Each row of a before or after table is a point. One or more steps were done to the points. Then noise was added and the rows were shuffled. The steps act on how far a point lies along the listed directions, d1 being the first. Name the steps. A step turns or swaps two directions, mirrors them in a line or flattens them onto one, adds a multiple of one to another, or multiplies one. Angles are multiples of 10 degrees, from the lower direction toward the higher: turns from -170 to 170, lines from 10 to 170 but not 90. Use the fewest steps. Two steps may share a direction if one is a turn and the other turns, adds or multiplies; they go together, in the order done. Otherwise the lowest direction goes first.
In the rows, 128 means zero.

Directions:
(1): [170 126]
(2): [130 170]
Before:
[[ 71 104]
 [108 127]
 [ 91 141]
 [114  75]
 [135 143]
 [152  87]
 [128 126]
 [115  75]]
After (8 x 2):
[[126 128]
 [106 186]
 [ 74 139]
 [142 165]
 [145 121]
 [ 88 102]
 [128 147]
 [ 73 140]]
Steps: turn d1 and d2 by -90 degrees

Directions:
(1): [125 152 104 146  72 155]
(2): [116 161 119 182 161 121]
(3): [183 154 122 115 149 161]
(4): [ 85 157 152 101 140 163]
Before, 10 rows:
[[ 82 138 137 131 125 124]
 [177 114 117  82 125 108]
 [115 108 157  98 102 141]
 [143 168 113 137 139 159]
 [ 82 182 150 136 203 148]
 [ 74 175 148 132 168 158]
 [133 146 150 120 160 128]
 [118 151 111 171 111 148]
 [162 113 112 105 113 127]
 [162 110 121 109 104 169]]
After:
[[ 35 163 178  91 187 153]
 [121 147 120 115 112 156]
 [122 139 154 113 129 156]
 [193 114 108  94 134 101]
 [107 140 112 163  86 147]
 [ 36 173 169 101 159 172]
 [167 117 117 116 104 172]
 [ 75 153 141 131 135 136]
 [177 113 103 117 117 123]
 [119 136 160 104 158 127]]
Steps: multiply d1 by 1.3; flatten d2 and d3 onto the line at 130 degrees; multiply d4 by 1.6

Directions:
(1): [165 120 160  71 112 114 165 147 113]
(2): [128 185 130 121  98 163 155 109 168]
(3): [125 117 164 137  75 144 100  90  92]
Before, 8 rows:
[[127 181 116 133 100 168 109 117 151]
 [171 112 168  63 127 105 163 178 109]
 [121 200 121 139 131 172 136 113 192]
 [149  81 159  76 145  84 154 159  88]
 [160  84 173  93  94  90 137 144  84]
 [115 129 152 150 105 160 119 119 123]
 [134  99 130 132 140  88 124 150 121]
 [142 129 119 100 170 110 180 184 158]]
After:
[[142 186 163 107  90 175 144 103 159]
 [ 96 134  81 181 186 125  96 155 160]
 [100 129 120 174 137 139 111 132 142]
 [122 103 125 149 135  93 108 136 123]
 [146 174 132  96  95 159 136 130 146]
 [113 111  78 165 175  91 117 162 147]
 [132 129 152 118 128 147 145 144 133]
 [ 93  99  92 171 198 105 103 146 129]]
Steps: multiply d3 by 0.4; turn d1 and d3 by -140 degrees

Directions:
(1): [ 56 172 177 125 107 134  98 133 130 117 132 149 107 155]
(2): [114 123 150 121 100 167 163 100 109  87 103  97 191 131]
(3): [109 128  94 129 121 157 115  58 126 108 126 128  78  80]
Before, 8 rows:
[[110 153 137 134 122 106 104 151 140 151 131 148 104 148]
 [ 87 127 125 120 110 155 126  76 104  86  90 129 137 109]
 [203  77  42 140 138 120 144 101 126 154 140 107 105  69]
 [133  99 143 133 129 156 154 131 138  99 112  95 184 121]
 [  9 184 164 118 121 121  42 111 129 115 145 167  30 148]
 [107 168 140 130 144  88  82 157 135 151 143 153  94 136]
 [117 139 123 119 132 138 132 101 142 134 117 124 125 112]
 [ 90 117 150 128 109 158 140 121 113  96 103 110 176 164]]
After:
[[125  85 118 105 105 183 177  53  85  51  86  59 209 110]
 [176  75  77 139 160 116 135 143 132 146 125 120 131 130]
 [160 100  75 126 149 112 126 104 116 128 106 136 113  93]
 [127 138 119 119 137 130 131 107 142 139 120 125 126 114]
 [ 54 173 147 133 104 118  70 133 137 146 156 166  49 136]
 [106 150 155 122 109 147 142 112 107  95 107 105 187 127]
 [119 133 140 132 100 145 146 120 126 114 105 112 168 143]
 [155 100 110 145 167 110 109 163 162 150 145 132 102 111]]
Steps: turn d1 and d2 by 130 degrees; multiply d3 by 0.7
